Each row of a before or after table is a point. The points were changed in one or more steps. Then noise was added and the rows were shuffled. The steps act on columns, c1 being the first. Name the steps. A step turns or swaps two columns, mirrors them in a line or flattens them onto one, adds a multiple of one to another, or multiplies or shifts one. Angles are multiples of 10 degrees, from the lower column toward the higher: turns from -170 to 170, lines from 10 to 170 but not 90. Use the fewest steps. Two steps may share a column if one is a turn and the other turns, adds or multiplies; they go together, in the order done. Otherwise the lowest column goes first.
In the rows, zero is written as 128.

Before, 8 rows:
[[141 148  93]
 [120  92 137]
 [154 140 158]
 [145 135  16]
 [ 76 142 101]
 [115 145 148]
 [156 122 121]
 [126 105 150]]
After, 8 rows:
[[171 144 161]
 [102 126 132]
 [136  93 116]
 [112 149 161]
 [146 144 112]
 [134 101 111]
 [ 95 137 235]
 [109 141  94]]
Steps: turn c1 and c3 by -170 degrees

Before, 9 rows:
[[149 115 169 166 116  98]
 [148  83 148  99  93 134]
 [125  79 104 190 140 102]
 [165 148 120 186 133  87]
 [179 139 151 135 133 155]
 [165 148 130 150  70  66]
 [134 159  91  89 135 148]
 [ 88 103 140 167  86 173]
 [ 79  90 160 144 121 164]]
After:
[[147 169 146 136  92 134]
 [131 128  91 174 135 149]
 [178 118 150 124 134 153]
 [165 106 132 116  70  65]
 [ 79 142 160  99 120 164]
 [164  85 123  85 132  88]
 [148 115 167  91 113  98]
 [125 125 105  57 141 102]
 [ 88 125 136  85  84 174]]
Steps: multiply c2 by 0.7; turn c2 and c4 by 150 degrees

Before:
[[119  82 107 116 126 145 179 144 134 137 157]
 [104 135 171  88 118 183 171 148 116 123 163]
 [134 129 134 159 157 188 163 158 148 152 134]
 [123 130 116 135 175 136 172 162 123 117 175]
 [153  86 105 101 139 120  49 156 165 111 129]
 [182 153  95 142  83 134  79  99 108 150 129]
 [172 160 128 177  68 113 136  62 151 105 121]
 [ 97  84 159 117 154 140 158 125  94 132 144]
 [ 95 123  91 103 127 115  64 149 148 160 113]
 [161 142 116 140 104 141 124 166 124 108  95]
 [141 155  83 157 101 176 101 106 125 103 113]
 [ 96 103 106 147  88 125  38 159 134 149 144]]
After:
[[ 95 153 108 142  67 135  80 102 109 151 132]
 [109 141 120 141  93 142 124 168 124 108  47]
 [122  82 110 117 136 145 175 144 135 135 200]
 [ 77 159 129 178  76 114 135  63 151 107 110]
 [113 133 156  89 151 181 170 150 117 123 215]
 [149  85 149 117 165 141 157 128  93 132 169]
 [ 82 102 113 146 151 124  38 160 134 150 168]
 [143  85 113  99 104 121  50 153 167 109 130]
 [156 128 133 157 129 189 162 158 148 154 146]
 [119 122 103 103 160 116  64 149 147 161  91]
 [104 152  96 160 111 175 103 104 125 104  90]
 [172 131 118 133 140 133 172 164 122 117 246]]
Steps: turn c1 and c5 by -80 degrees; multiply c3 by 0.7; multiply c11 by 2.5

Before (10 x 14):
[[110 103  83 181 105 135 127 152  95 132 157 163 111 108]
 [163 161 164 177 113 135  68 107  87  96 162 156 166  71]
 [126 118 115 181 112 140 132 248 144 119 139 147 113 114]
 [138 112 134 169 174 140 118 123 124 148 107  73  98 112]
 [ 97 112  79 161 112 139 132 124 110 134 143  90 136  75]
 [170 102 193 161 125  90 105 143 200 104  98 129 140 181]
 [ 91 116 176 153 101 123 121 147 121  96  74 148 124 135]
 [ 89 124  83  51 105 122 140 149  88 107 157 150 103  89]
 [115 116 108 168 128 131 131 112 106 161 100 154 176  82]
 [ 99 117 124 168 105  17 144 143  98 132 156 134 105 117]]
After:
[[132 161 142  73  90 159 102 106 144  96 172 155 195  71]
 [100 103 111  75 132 159 145 153 136 132 167 164 127 108]
 [172 112 131 101 144 160 159 124 116 148 101  73 134 112]
 [146 103 152 123  91 111 121 142  42 104  89 128 152 181]
 [113 117 123 102 121 165 142 249  95 119 142 148 121 115]
 [ 86 116 148 103 146 137 132 148 122  96  58 146 134 136]
 [120 116 119  89 140 149  80 111 131 161  91 153 133  83]
 [ 88 123 109 164 151  84 150 149 194 107 166 150 113  89]
 [ 92 118 126  34 141  51 149 144 109 132 164 134 109 117]
 [ 98 112 109  99 146 154 119 123 132 136 148  88 124  74]]
Steps: turn c1 and c5 by -60 degrees; multiply c3 by 0.4; turn c4 and c6 by 30 degrees; turn c4 and c9 by -150 degrees; mirror c7 and c13 in the line at 130 degrees; multiply c11 by 1.3

Before:
[[107 136 118  86  71 167 131 154 110 128 137 113  93 145 154  98 160  97
   66  89 128  85  82 120]
 [126 108 122 172 156 168 124  94 104  73 124 202 160 115 105  80  77 121
  149 110 168 110 119 105]
 [131 139  64 159 163 100 142  75 144 153 105 200 143 123 200  81  83 152
  134 146 115  80 163 114]
 [169 102 127 111 101 150 191 156 151 150 111 159 100 116 120 104 145 143
  139 171  97 146 171 131]
 [132  78  95 147  97  92 109  87 115 125  79 107 129  78 172  77 147  73
  136  83 107 129 150 138]
 [110 144  61  88 124 107 161 126 175 165 155 177 147 100 114 112  93 101
  157 182 170 127 184 113]
 [ 90  58  88 147 128  82 144 164 187 162 135 106  94 110 144 127 110 104
  153 104 165 123 141 173]
 [ 84 114 128  87 124 158 100 154 121 124  93 110 174 104 147 146  83 117
   73 144 141 175 157 118]
 [177 124 116  92 131 126 120 107 108 171  80 161 121 141 126 161 167 174
  128 125 119 129 183 165]
 [172 107  58 157  93  94 142 153  92 125  75 159 128 128 122 165 131 157
   87 117 134 159 103 153]]
After, 10 rows:
[[ 78 108 130  84 128 159 102 157 121 123  96 113 174 106 142 195  69 116
   71 143 140 172 159 120]
 [170 109  63 162  95  91 141 157  87 123  75 154 129 127 121 215 131 158
   93 125 134 156 106 158]
 [178 127 117  91 133 124 120 101 103 172  80 162 124 137 128 212 181 168
  128 121 120 129 185 164]
 [110 144  62  84 126 106 163 124 178 165 156 178 144  96 110 163  81 100
  161 181 170 129 184 113]
 [105 131 116  86  78 169 128 155 111 125 140 113  98 149 149 148 170  94
   67  86 130  85  82 119]
 [129  74  98 147  96  95 107  89 113 122  80 107 127  74 172 129 151  72
  134  80 108 130 146 138]
 [ 91  63  87 150 134  88 146 166 189 164 146 105  96 112 142 175 106  94
  155 107 168 119 135 173]
 [130 141  63 161 163  99 140  74 143 152 101 201 137 123 202 136  68 148
  130 146 115  75 170 109]
 [169 103 133 110  99 147 197 155 155 152 109 160 104 117 122 155 149 142
  142 173  97 151 177 128]
 [127 104 123 172 156 167 125  99 106  76 126 201 159 112 108 132  58 123
  148 109 169 109 120 107]]
Steps: shift c16 by 50; multiply c17 by 1.3

Before:
[[ 65 167 135 140 152  98 151 119 130  82 178 155 126 161 138 110 155 108
  148 140 157 141 111 147 125 124 128 121 142 112 145  96 131 121 165 131
  100 154 129 125  83 138 155 119 127 116 117 141]
 [143 175 100 127 134 130 136 106 134 101 129 144 147 120 119 128 126  73
  132 145 129 128 141 119 112 135 176 105 105 144 135 100  96 154 135 166
  102 132 120 116 118 113 131 146 119 126 117 138]
 [121 151 149  97 121 142 152 140 114 108 125 136 138 105  75 107 118 127
  146 126 159 140 106 115 124 133 125 117 153 143 146 123 161 134 129 147
  148  96 159 131 146 125 129 149 132 131 128  99]
 [125 135 132 145 119 140 149 106 177  96 116  98 109 110 109 164 129 112
  153 101 120 101 166 136 112 141 101 111 136 146 136 146 109 150 134 124
  150 124 143 127 145 150 128 137 102 144 141 102]
 [146 136 145 154 138  91 123 123 129 116 142 175  65 130 122 116 113 155
  107 135 123 157  84 145 104 129 122 102 101 141 114 133 140 130 130 136
   90 147 150 126  89  90 138  88  99 168 150 134]
 [104 130 139 163 116 149 132 162 172 115 110 149 126 130 136 145 129 126
  128  93 123 124 131 112 110 104 136  82 117 133 120 154 123 136 147 148
  115 119 127 135 134 104 138  97 126 129 122 141]
 [ 94 148 131 126 134 116 115 136 147 133 138 129 138 140 174 111 130 129
  140 121  90  88 111 122 146 129  67 177 162 144 118  96 131 100 167 184
  141 137 134 123 153 122 140 145 143 123 120 139]
 [168 127 145 116 164  95 156 138 149 139 135 127 135 162 153 137 163 110
  145 137 100 108 132 148 119 102 151 167 121 116 151 121 139 131 145 129
   95 113  97 102 139  96 121 119 126 127 135 135]
 [122 110 117 117 130 114 153 172 150 158 165 137 136 133 129 135 136 137
  158 108 139 142 162 134 167 150 124 119  84 123 125 158 132 174 174 138
  115 125  99 137 148 149 122 144 104 132 110 123]
 [ 95  90 117 120 129 144 126 134 133 130 141 180 110 124 140 118 140  99
  116 128 108 116 165 136 127 139 118 112 127 110 105 107 129 133 152 110
  108 129 143 102 136 124 129 106 130 166 103 129]
 [ 83  98 169 153 168 157 143 150 150 133 156 138 126 112 121 145 140 160
  105 131 112 117 132 105 101 130 141 122 129 149 138 142 146 146 139 167
  150 123 109 138 112 132 107 132 100 148 118 118]
 [139 131 125 119 154 121 173 103 157 104 104 128 121 139 137 107 122 122
   80 143 144 114 135 104 114 146 141 126 124 139 104 100 116 118 130  92
  144 140 130 143  88 123 124 103  98 137  90 124]]
After (12 x 48):
[[145 136 143 151 139  91 124 123 129 115 142 171  66 127 120 115 112 154
  108 134 123 160  86 147 104 127 143 102  99 141 112 134 140 129 130 135
   89 146 149 125  89  90 141  90  98 249 149 134]
 [170 129 145 114 164  95 155 137 151 141 135 116 135 162 155 136 161 109
  146 136  99 110 132 147 117 101 147 167 121 116 149 121 140 129 146 125
   94 111  97 102 140  98 122 121 125 124 135 134]
 [139 130 125 119 152 121 172 102 155 103 106 119 121 138 136 105 120 120
   82 142 143 115 135 103 111 146 139 128 125 140 103  96 116 117 130  92
  146 143 129 143  88 124 123 101  95 156  90 124]
 [120 152 150  96 120 142 151 142 114 105 125 136 138 105  75 106 121 125
  148 126 160 150 105 112 122 133 129 118 155 141 145 123 161 135 127 146
  150  99 157 133 146 122 129 148 133 135 132 101]
 [ 94  91 116 119 128 143 127 133 133 132 139 179 110 122 142 119 140  98
  119 130 108  96 162 135 127 138 145 111 126 109 105 106 127 135 152 111
  110 131 141 103 135 125 131 105 128 242 105 130]
 [144 175  99 128 133 132 139 105 137 103 129 117 147 116 118 131 126  71
  129 147 132 150 143 123 111 135 174 103 106 142 137 100  94 156 135 166
  103 132 120 117 120 113 129 145 118 125 119 137]
 [122 108 117 117 130 115 151 171 153 158 162 138 135 134 130 137 137 140
  157 108 140 134 159 133 167 148 130 120  82 121 126 155 134 173 173 138
  115 123  98 137 147 150 123 144 105 143 109 122]
 [105 132 138 165 114 150 132 162 174 116 109 146 127 131 137 146 128 127
  127  91 124 124 130 110 108 102 144  84 115 130 120 155 125 135 147 148
  115 119 128 137 134 103 134  99 124 132 121 143]
 [127 136 131 145 120 143 151 107 177  95 115 120 108 110 108 165 132 112
  152 100 121 105 165 137 114 138  88 109 139 145 135 145 107 152 133 124
  152 125 144 128 142 151 131 137 101 176 140 104]
 [ 95 147 132 126 136 115 114 135 149 134 137 162 136 140 173 110 130 129
  143 120  89  98 109 121 148 132  77 180 163 141 118  95 131 102 167 184
  140 136 134 123 152 122 143 144 142 113 119 140]
 [ 65 168 137 139 152  99 151 117 129  81 178 150 124 161 136 111 154 106
  151 139 156 161 109 144 124 121 141 121 141 109 148  94 131 121 166 130
  101 155 128 125  84 137 154 118 128  91 116 140]
 [ 82  98 166 155 169 155 140 152 151 133 158 131 125 112 121 146 138 160
  103 131 112 101 131 104 103 132 145 121 129 147 138 141 145 148 138 168
  151 123 108 142 113 133 109 130  99 186 119 118]]
Steps: add 0.5 times c2 to c22; turn c12 and c27 by 30 degrees; multiply c46 by 3

Before:
[[122 111  87 149 147 137 133 119 151 131 152 131 161 142 140 133 118  97
  145 182 155 111 126  64 137 141 185 124  56 149 115 147 149 109 123 183
   99 157 129 131 114 160  81  85  67 118 105 146 129 124 140  93  84 126
  106 161 105  77 172 118  58 113 137 137]
 [137  79  98 148  73 107 105 134 110 130 168 141 136 118 104 108  91 132
  131 162 151 127 146 126 134 125 111  98 121  85 125 150 159  80 123 179
  127 129 128 139 145 138  81 122 128 136 149 132 134 116 152 184 117 201
  137 123 144 164 130 103  95 169 126 149]
 [102 114 112 130 132  90  97 162  39 196 119 118 138 129 138 121 134  68
   97  78 122 131  87 139 119 157  98 153 112 123 107 163 123 180 152  84
  111 100 117  81 175  91 122 126 103 156 100 143 213 157 136 126 148 154
  133 114 177  49 111 138 125 123  84 137]
 [160 102 123 127 115 192  87 189  95 123 149 109 163 160 125 107 116  89
  114 170 106  85 122  97 160 113  62 182 165 166 133  88 122  97  89 140
  123 126 130 182 135 141  77 117  79 117 120 167 161 120 107 183 145 151
  138 129  94 127  95  90 128 178 168 178]
 [123 128  95 140  97 139 151 102 132 130 136 120 106  68 155 217  89 115
  119 205 108 156 133  72 102 180 104 157 130 154 151 166  85  85 175 122
  115  82 100 121 154 101  87 134 101 116 106 129 103 137 165 103 134 133
  108 154 142 102  74 183  97 136 138 192]
 [100 175 145 181  98 185 118 144  88  81  83 147 114 128 181 136  83 112
  146  93 115 116 132 100 152 186 123 206 183 179 145 166 107 154 161 100
   99 102 134 149 164 150  96 154 155 101  85 148  99 201 154 171  99 116
   74 136  96 172  49 141 105 136 164 158]
 [105 103 125 206 122 156  87 146  94 136 139 109 146 134 124  90  97 171
  131 168  88 121 100  90 145  93 112  91  56 118 185 138 150  77 124 134
   73 128  81  97 168 141 143 103 104 123 150 156 167 138 137 129 103  61
  221 113 132 102 160 140 169 123 148 136]
 [165 159 157 180  95 139 120  87  67 144 131  65 165  87 148 109 161 113
  195 152 116 181  88  96  91 106 126 108 130 112  50 115 159 107 146  34
  132 136 118 122 141  89  74 105 112 158 157  44 174 110  80 118 166 143
   81 124 154 106  53 116 143 113 120 149]
 [116 133  37 142 157 150 115 128 173 106  94 100 121  53 119 159  93 185
  188 141 135 137 181 104 131 132 105 135 111 144 157 179 161 115 139 189
  105 168 145 116  79 167 114 107  79 115 148 226 110 131 102 127 124 132
  126 116 141 153  68 112 166 167 125 122]
 [121 133  95 149 117 122 137 157 151 151 131 100 105  94 104 128 141  76
   95 158 116 139 177  95 159 153 103 149 182 128  92 153 176  83 165  89
   72 113  99 124 179 137 114 115 120 136 106 118 172 126  78 144 124 107
  168 115 194 119 123 147  92 119 121 149]]
After, 10 rows:
[[106 102 125 209 215 157  89 147  95 138 141 109 145 135 125  89  98 173
  132 169  87 122 100  90 145  93 112  89  55 119 185 138 150  77 123 129
  174 130  81  98 167 143 143 104 103 124 150 156 164 139 136 128 100  60
  220 112 131 103 159 140 168 123 147 136]
 [117 134  35 142 109 152 115 129 172 105  95 101 120  53 118 161  94 184
  187 142 135 135 183 102 130 130 104 135 112 144 156 180 161 115 139 128
  163 168 146 116  80 168 115 108  79 114 146 227 109 132 102 126 123 132
  125 115 141 153  66 112 165 168 126 122]
 [159 100 122 127 164 190  86 189  94 121 150 111 163 157 124 105 116  90
  115 169 105  84 123  96 160 113  62 180 164 166 132  88 122  98  90 126
  125 126 133 181 134 141  76 117  79 116 120 167 162 120 106 183 145 152
  140 130  94 127  96  93 128 175 170 180]
 [123 111  86 150 105 136 133 119 151 130 151 132 160 141 138 132 118  98
  146 183 157 111 125  64 136 139 185 123  56 150 116 145 148 108 123 126
  160 158 130 130 113 161  81  85  68 120 105 146 128 123 140  96  84 126
  106 161 103  79 171 117  58 113 136 138]
 [123 132  96 149 130 124 137 157 150 152 130  97 107  93 106 129 140  75
   95 156 116 137 175  95 160 152 102 151 184 129  93 151 176  83 163 129
  171 115 100 124 178 138 112 116 120 137 106 118 172 126  76 142 125 108
  167 116 192 118 124 147  92 121 122 149]
 [104 175 145 182  82 184 117 143  85  82  83 147 115 129 180 136  82 111
  147  93 113 115 131  98 152 187 123 206 184 180 145 164 107 154 161 127
  139 104 135 149 163 151  96 155 156 102  82 150  99 201 155 172 101 115
   74 136  95 172  49 139 104 136 165 157]
 [164 159 157 180 188 139 121  87  66 145 131  65 164  88 146 110 158 112
  194 152 115 181  87  95  91 107 127 107 130 114  51 116 158 107 146 126
  110 134 119 122 139  88  75 105 109 158 158  44 171 112  81 117 167 142
   81 124 157 107  52 115 144 111 120 148]
 [123 128  94 139  85 139 149 103 131 129 137 120 106  68 157 218  88 115
  118 205 109 157 133  72 102 179 105 157 129 154 154 165  84  84 175 129
  122  82 102 121 151 101  87 136 100 117 107 130 104 137 166 103 133 134
  108 156 142 101  75 183  98 135 138 191]
 [139  79  99 148 179 107 105 135 112 130 168 141 137 118 104 106  92 131
  129 161 149 127 146 126 135 124 109  98 121  84 125 150 159  80 125 127
  101 129 129 138 144 139  81 122 127 137 150 131 133 114 152 183 117 201
  136 123 143 163 131 105  96 170 128 149]
 [101 113 113 130  88  90  96 161  39 196 120 117 137 129 138 120 134  66
   97  76 122 130  87 138 119 158  98 152 113 125 107 163 122 181 153 129
  145  99 117  82 174  92 123 125 103 157  98 141 213 156 135 126 149 154
  130 115 179  48 110 136 127 124  84 140]]
Steps: turn c5 and c37 by 150 degrees; add -1.5 times c26 to c5; multiply c36 by 0

Before:
[[143  84 126 145 125 183 129 116 102 135 135 124 128 112 138 151  81  86
  152 109 132 106 170 126 134 136  94 115 123  97 137 139 144 111 114 122
  128 114 140 112 149 130 134 102 113 149 119 114 104 147 150 152 170 126
  115 156 145 144 125 134 135 126 158 151]
 [161  77 146 108 103 164 148 133 115 116 115  98 116  95 176 124  81 103
  156 128 148 130 161 129 153 153 142 153 104  92 138 150 145 147 112 110
  124 134 107 133 140 110 134 122 152  95 153 104 114 178 139 140 145 130
  138 130 153 132 112 145 126 132 143 144]
 [ 85 124 137 107 128 190 107 134 154 181 154 115 148 110  98 128 158 135
  167 139 107 106  88 133 130 130  93 140  96 124 157 178  79  99 169 168
  169 142 163 179 153 100 123 114 140  74 128 143 114 147  81 156 152 159
  145 159 164 109  94 126 183 173 110 123]
 [149  80 118 133 111 205 130 121  83 135 122 136 141 106 137 123 103 112
  159 118 149 132 165 114 160 139 133 144 127 100 139 112 136  97 107 133
  106 133 134 123 137 146 132  91 152 132 140 119 125 127 129 150 145 111
   99 168 134 155 161 133 118 100 128 161]
 [116 122  64 170 181 163 109 116 133 128 164 174 114 142 119 110 140 139
   87  96 144 165 148 114  97  96 108 126 170 171 100 145  89 101 124 136
  110 122 132  88  75 189  76 126 126 115  84 157 149  99 120 150  66 155
  116 130 129 142 136 105 131 137 143 128]
 [ 83 167 104 130  93 154 138 140 179 162 104 103 107 141 102 102 157 160
   98 115 135 140  91 136  93 104 111 167 125 156 101 154  91 159 148 100
  151  97 114 118  94 151 132 180 103 114 112 154 139 124  65 140 104 152
  169 127  97 145  85 126 138 148 113 119]
 [130  91  96 128 165 164  86  94 109 121 156 166 138 132 119 145  99 106
  124 110 175 132 141 117 142 115 131 102 152 127 118 141 124  74 129 165
  116 173 154  99 121 135  99 111 125 128  87 139 141 126 111 173 103 150
   95 155 113 147 156 123  88 109 121 165]
 [ 95 146  82 111 130 144 161 138 157 154 123 118 117 140  82 108 142 167
  107 106 128 138 106 122  97  78 136 145 127 174 124 142 107 127 174 122
  144 117 111 126 117 158 149 147 137  99  61 182 166 103  81 158 113 150
  127 139 119 130  74 124 137 156 122  98]
 [145  72 138 139 114 194 158 115 110 112 106 110 128 100 154  95 105  87
  135 140 150 103 166 105 159 135 110 143 133  83 160 157 124 149 130  79
  122 128  95 132 120 118 122 122 121 148 137 129  93 161 121 134 151 105
  140 121 153 119 122 166 139 118 138 166]]
After (9 x 64):
[[149  82 116 130 112 205 129 100 110 107 122 134 139 105 140 122  94 113
  159 118 149 130 107 117 160 140 134 138 127  99 140 111 139  96  97 133
  131 132 137 125 136 147 130  94 153 129 142 119 125 128 131 151 129 113
   97 170 131 154 163 131 116 100 127 160]
 [ 98 145  82 109 129 141 160 146 140  92 123 118 119 139  81 105 163 166
  107 106 129 136 148 123  96  79 136 183 126 174 123 141 107 126 171 125
  105 120 109 125 117 156 148 143 136  99  61 183 168 103  80 160 109 150
  126 140 121 130  74 125 137 157 121  97]
 [ 85 125 139 108 127 193 107 160 137  71 155 113 149 110  99 128 159 136
  166 138 108 106 154 134 131 127  93 248  96 124 159 180  78  99 186 170
  121 144 165 177 154 101 123 114 140  74 129 142 116 147  81 160 140 159
  143 161 164 109  95 124 185 173 109 125]
 [160  76 143 109 101 166 148  95 121 113 114  94 117  97 174 125  70 105
  156 128 147 131 115 129 154 152 142  93 105  91 137 153 144 145 116 111
  138 136 106 137 139 108 135 123 152  96 153 103 112 179 139 140 140 129
  139 129 155 133 111 144 125 132 143 142]
 [ 82 167 107 131  95 148 137 153 150  63 104 101 109 139 103 103 173 158
   97 113 134 141 159 136  94 100 110 196 126 157  98 153  89 161 157 100
  127 100 113 116  94 150 131 181 103 113 110 154 139 121  64 141 100 154
  170 127  97 145  85 124 140 147 116 120]
 [117 121  64 170 182 151 108 114 131 130 164 175 115 143 120 110 146 137
   89  95 146 166 106 116  97  96 109 129 167 171 101 143  92  99 112 136
  120 120 132  89  76 188  76 125 129 115  84 156 148  98 120 153  60 155
  115 128 129 141 134 106 133 134 143 127]
 [144  82 127 145 124 188 128  97 119 132 137 125 128 112 139 153  59  82
  153 111 135 105  96 127 134 134  93 146 126  99 136 138 144 110 119 121
  139 113 142 113 147 130 134 105 112 148 122 115 103 150 152 154 161 126
  113 157 145 141 125 134 134 124 158 152]
 [128  86  95 127 165 160  86 136 123 159 156 162 139 132 118 145  86 106
  121 113 171 133  90 118 142 116 133 119 153 128 119 143 126  71 120 166
  120 170 155  99 123 135  98 110 127 129  86 140 141 126 111 177  98 149
   97 157 112 145 156 122  90 109 120 165]
 [145  70 140 141 118 196 159 101 122 128 109 109 129  99 155  96  84  89
  133 140 151 102  97 107 158 134 109  84 134  83 159 156 125 149 125  81
  123 128  94 132 117 115 122 121 120 147 137 128  93 164 120 138 138 105
  141 119 153 120 123 164 138 118 140 168]]
Steps: turn c6 and c53 by -10 degrees; turn c8 and c23 by 120 degrees; multiply c9 by 0.4; multiply c10 by 2.5; turn c10 and c28 by 110 degrees; add 0.5 times c18 to c17; turn c35 and c37 by -50 degrees
